Each row is a point. To make a cloud, some directions were put in groups of two or more. Within a group, all points are equally far from the middle, so they leave a hole (a ring in 2 directions, a hollow ball in 3). The other directions are filled evenly. Then the cloud was stretched, turned, moved and blurred a little. How many holes are there, and how many directions does each take, smallest first?

Cloud (13 x 2)
[[-0.47 -0.15]
 [-0.02  0.57]
 [-0.90 -0.16]
 [-0.52 -0.25]
 [-0.58  0.07]
 [ 0.18  0.49]
 [ 0.45 -0.08]
 [ 0.03  0.70]
 [-0.97 -0.07]
 [ 0.07  0.76]
 [-0.04 -0.02]
 [ 0.23  0.39]
 [-0.19 -0.38]]
Holes: 0

Cloud (22 x 3)
[[-0.13  0.15  0.59]
 [-0.35  0.47  0.10]
 [-0.14 -0.47 -0.53]
 [-1.00 -0.25  0.12]
 [-0.22  0.14  0.71]
 [-0.42  0.11 -0.53]
 [-0.50 -0.67 -0.09]
 [-0.33 -0.42 -0.53]
 [ 0.21  0.03  0.24]
 [ 0.60 -0.12 -0.67]
 [-0.96 -0.05  0.18]
 [-0.47  0.33  0.62]
 [-0.75 -0.13 -0.21]
 [ 0.23  0.80 -0.37]
 [ 0.14  0.14  0.34]
 [-0.09  0.32  0.48]
 [-0.01 -0.40 -0.67]
 [ 0.04 -0.19 -0.97]
 [-0.01  0.62 -0.55]
 [ 0.39  0.24  0.07]
 [-0.23 -0.28 -0.72]
 [ 0.19 -0.34 -0.21]]
Holes: 1 (2)

Cloud (32 x 4)
[[ 0.70  0.31 -0.30 -0.13]
 [ 0.02  0.29 -0.67  0.60]
 [ 0.14  1.24  0.34 -0.10]
 [ 0.13 -0.93 -0.40 -0.01]
 [-0.04  1.10 -0.53  0.40]
 [-0.53 -0.09  0.30  0.18]
 [-0.08 -0.69 -0.57  0.50]
 [ 0.04  0.23 -0.05 -0.21]
 [ 0.07  0.09 -0.13  0.88]
 [-0.27  0.62  0.21 -0.16]
 [-0.07  0.13 -0.06  0.75]
 [-0.17 -0.14 -0.26  0.91]
 [ 0.07  1.04  0.32  0.33]
 [-0.12 -0.44  0.31  0.25]
 [-0.23  0.32  0.17  0.92]
 [-0.30 -0.13 -0.73  0.93]
 [ 0.22  0.79 -0.36  0.35]
 [-0.02  0.12  0.35 -0.19]
 [ 0.24  0.15  0.39 -0.38]
 [-0.12 -0.06 -0.42  1.09]
 [ 0.20 -0.55 -0.34 -0.28]
 [ 0.63 -0.67 -0.21  0.22]
 [-0.69 -0.36 -0.21  0.81]
 [ 0.34  0.17  0.58 -0.64]
 [ 0.11  0.30  0.36 -0.20]
 [-0.07  0.33 -0.01  0.33]
 [ 0.16  0.12  0.26  0.49]
 [-0.41  0.45  0.24 -0.49]
 [ 0.19 -0.41 -0.02 -0.08]
 [ 0.34 -0.43 -0.08  0.45]
 [-0.07  0.64  0.18 -0.02]
 [ 0.04 -0.45 -0.26 -0.50]]
Holes: 0
